Each point is reached from the start by the listed moves, each made once or not at all, plus a little noise. Is the number of moves made odd or even? Then give how often each move was made.
In the rows, 128 means zero.

Moves:
(1): [135 142 139 126 104]
(2): [181 135 145 130 148]
(3): [129 141 132 109 151]
Start: [142 128 144 106 129]
Points:
[149 158 159  85 128] => even (1, 0, 1)
[198 148 166  89 174] => even (0, 1, 1)
[149 144 157 103 102] => odd (1, 0, 0)
[204 148 171 107 123] => even (1, 1, 0)

Moves:
(1): [110 167 105 170 148 168 123 107 125  97 132]
(2): [124 126 129 115 111 137 146 112 113 158 147]
(3): [113 145 148 113 122 143 106 141 151 114 132]
(4): [121 102  89 142 144 141 133 127 140 123 121]
(5): [163 120 132  97 147 132 129 139 138 109 141]
(6): [102 150 127 138 114 156 177 135 133 113 137]
(7): [101 128 153 122 116 141 151 129 161 126 144]
(8): [135 110 129 131 130 133 164 146 104  85 148]
(9): [131 105 113 139 116 128 137 141 162 139 131]
Start: [135 120 145 105 126 117 124 136 142 125 117]
Points:
[ 86 136  84 163 133 211 227 124 116  61 160] => odd (1, 1, 0, 1, 0, 1, 0, 1, 0)
[133 156 127 130 153 194 205 151 128  17 162] => even (1, 0, 0, 0, 1, 1, 0, 1, 0)
[173  90 133  86 134 122 132 160 185 118 133] => even (0, 0, 0, 0, 1, 0, 0, 0, 1)
[ 73 147  89 167 130 212 161 147 212  72 131] => odd (1, 0, 1, 1, 0, 1, 0, 0, 1)

Moves:
(1): [135 141 133 136 137 141 141 146 141  93 134 137 121 141 116 139 114 119
 139]
(2): [121 109 109 136 106 135 116 116 112 118 115 121 121 126 123 157 124 141
 133]
(3): [125 118 152 122 122 131 116 110 135 149 140 130 127 127 129 125 123 115
 118]
(4): [147 147 137 120 126 133 134 120 109 136 129 115 144 149 124 120 129 120
 133]
(5): [137 138 133 134 120 117 123 123 122 141 136 107 118 128 114 110 119 129
 134]
(6): [115 132 117 142 124 121 135 119 117 143 120 117 115 144 112 156 142 141
 117]
(7): [129 138 127 131 146 125 143 121 115 128 135 131 144 135 122 132 112 138
 120]
(8): [137 105 115 132 129 131 139 143 135 139 133 106 127 128 130 125 130 127
 127]
(9): [108 132 152 139 112 129 150 147 119 132 132 116 132 124 120 113 134 138
 125]
(10): [126 121 126 108 165 139 117 107 137 121 167 114 118 130 118 122 123 131
 114]
(11): [120 128 138 141 106 141 122 117 133 112 132 107 102 138 136 125 137  91
 134]
(12): [120 107 133 125 134 135 146 137 129 142 115 127 138 135 143 112 109 141
 122]
(13): [149 128 122 116 139 148 124 127 138 137 116 111 124 121 122 128 111 127
 138]
(14): [131 135 137 134 128 117 127 123 137 120 126 140 136 111 124 116 145 140
 135]
(15): [146 136 130 116 120 106 146 112 108 154 115 131 131 132 129 110 138 107
 133]
(16): [139 100 130 127 121 147 133 137 103 145 134 153 130 138 160 130 136 109
 136]
(17): [153 111 138 120 140 109 153 139 130 116 151 107 114 116 136 144 174 124
 115]
(18): [128 119 130 123 136 136 118 112 119 125 127 140 130 133 129 127 138 116
 111]
Start: [139 122 108 126 133 130 115 117 130 124 148 117 134 127 126 120 136 130
 111]
Points:
[174  86 170 111 121 135 149  30  83 176 178   7  91 154  94  93 191 101
  82] => even (0, 1, 1, 1, 1, 1, 0, 0, 1, 1, 1, 1, 1, 1, 1, 0, 1, 1)
[184 118 144 109 135 107 193  93  86 145 157  65 135 164 150  94 167  86
 100] => even (0, 0, 0, 1, 0, 0, 1, 0, 0, 0, 1, 1, 0, 0, 1, 0, 1, 0)
[140 104 126 145  95 124 161  74  77 170 159  10 109 162  89  76 155 128
 110] => odd (0, 1, 0, 1, 1, 1, 0, 1, 1, 1, 1, 1, 0, 1, 1, 0, 0, 0)
[214 108 118 109 191 132 176 100 152  90 206  44  98 129 106 106 169  80
 113] => odd (1, 0, 0, 0, 0, 0, 1, 1, 0, 1, 1, 0, 1, 1, 1, 0, 1, 0)
[209  79 150  84 211 143 147  71 128 167 215  36 148 133 111  75 141 134
  72] => odd (0, 0, 1, 1, 1, 0, 1, 1, 0, 1, 0, 1, 1, 1, 0, 0, 1, 1)
[210 102 109  84 174 124 166  63  80 165 175  26 132 149 106 104 122 137
 102] => odd (0, 1, 0, 1, 1, 0, 1, 0, 0, 1, 0, 1, 1, 0, 1, 0, 1, 0)
[205  76 131 123  91 116 127  77 129 158 162  23  81 103 116 107 190  83
 128] => odd (0, 1, 1, 0, 1, 0, 0, 1, 0, 0, 1, 0, 1, 1, 1, 0, 1, 0)
[144 108 116 160  89 169 121  91 119 116 155  55  96 184  97 171 138  91
 117] => odd (1, 1, 1, 1, 0, 1, 0, 1, 0, 0, 1, 0, 0, 0, 0, 0, 0, 0)

Moves:
(1): [148 125 123 131 119 106 126 120 146 148 118 131 112 108 106 125 122 126
 130 126 122 137 131 125 150 112]
(2): [115 100 123 123 128 126 142 137 124 130 132 126 127 148 120 131 122 116
 142 122 125 121 126 111 119 116]
(3): [114 122 129 115 118 126 120 138 108 138 131 135 126 114 133 134 131 125
 131 130 120 106 135 134 132 119]
(4): [118 130 131 123 122 139 125 121 128 122 127 121 122 122 125 140 133 134
 127 122 123 106 121 115 126 139]
(5): [136 136 136 114 123 136 132 141 136 125 122 128 136 132 133 125 127 136
 131 107 130 121 143 135 126 109]
(6): [129 118 132 141 130 121 118 120 116 122 142 129 139 116 131 126 130 126
 157 132 127 122 123 140 121 104]
(7): [113 116 119 110 130 134 148 102 126 135 136 138 121 143 117 138 119 110
 132 129 119 142 115 130 135 136]
(8): [121 121 123 130 114 120 120 147 140 121 129 120 121 146 132 114 110 142
 121 144 145 134 117 136 132 118]
(9): [131 129 126 126 110 150 120 123 122 132 125 125 131 118 137 140 135 125
 126 123 130 136 129 120 133 126]
(10): [140 140 159 116 140 139 126 129 134 133 147 122 132 119 133 113 112 131
 135 126 124 159 145 132 141 127]
(11): [131 132 127 143 138 139 113 114 137 145 133 111 132 138 116 115 145 116
 114 131 129 130 122 122 130 150]
(12): [134 149 136 135 135 122 122 132 142 135 136 111 112 135 126 146 133 122
 135 126 134 124 142 133 119 112]
(13): [129 128 140 131 127 150 130 131 137 136 131 134 126 118 114 140 133 120
 137 114 117 122 132 132 128 121]
(14): [130 133 124 138 140 127 122 122 129 144 160 144 130 128 131 119 113 109
 131 119 118 126 119 100 128 141]
(15): [128 134 113 121 144 129 136 133 134 130 122 123 123 131 136 128 127 126
 139 126 134 134 122 125 122 110]
(16): [115 122 133 116 151 127 123 133 117 133 125 114 134 141 120 135 125 126
 110 120 133 124 132 119 127 139]
(17): [135 150 141 132 110 130 110 116 132 106  95 129 133 126 140 133 132 112
 128 152 131 108 140 105 143 129]
(18): [120 111 118 133 124 125 116 124 133 124 125 126 126 119 123 120 129 125
 136 118 148 126 118 111 123 145]
(19): [116  96 140 132 140 117 143 117 101 124 144 108 143 146 111 119 118 123
 122 155 155 110 123 135 115 116]
(20): [150 121 121 132 120 123 136 146 138 131 122 129 137 137 126 140 127 136
 142 131 120 107 142 142 151 107]
(21): [127 131 119 129 131 139 127 123 128 124 123 124 135 118 117 129 122 129
 130 118 126 128 135 121 130 134]
(22): [132 126 137 115 128 133 129 125 126 120 131 137 120 129 109 128 120 144
 133 134 126 130 140 130 133 117]
(23): [115 128 118 139 122 137 126 112 116 133 115 134 121 113 140 121 132 132
 123 119 127 142 126 120 145 129]
(24): [127 122 119 134 129 140 118 108 134 124 135 136 122 134 127 134 107 136
 126 130 112 109 150 132 140 115]
Start: [124 143 134 132 146 106 133 117 130 148 148 134 150 145 129 117 114 128
 120 139 111 124 126 145 127 109]
Points:
[156 155 164  87 105 136 114 118 180 197 168 106 115 153  86 140  95 137
 139 133  98 120 174 162 199  44] => even (1, 0, 1, 1, 1, 0, 1, 1, 1, 1, 1, 1, 0, 0, 0, 0, 0, 0, 0, 1, 0, 1, 0, 0)
[ 68  67 133 106 156 129 133  94 125 156 230 130 122 187  79 140  46 100
 198 127 125  36 132 123 105   7] => odd (0, 1, 1, 1, 1, 1, 1, 1, 0, 0, 0, 1, 1, 1, 1, 0, 0, 1, 1, 0, 0, 1, 0, 1)
[122 102 141 119 136 166 135 129 110 154 134 133 175 139  97 154 107 137
 171  81  94  97 174 134 158  32] => even (0, 1, 0, 0, 1, 1, 0, 0, 1, 0, 0, 0, 1, 0, 0, 1, 0, 0, 0, 1, 1, 1, 1, 0)
[139 147 125  90 146 159 105  75 167 201 194 143 125 140  93  97  39 119
 133 119  83 153 167 124 195  59] => odd (1, 0, 1, 0, 1, 0, 1, 1, 1, 1, 1, 0, 0, 1, 1, 0, 0, 0, 0, 0, 1, 1, 0, 1)
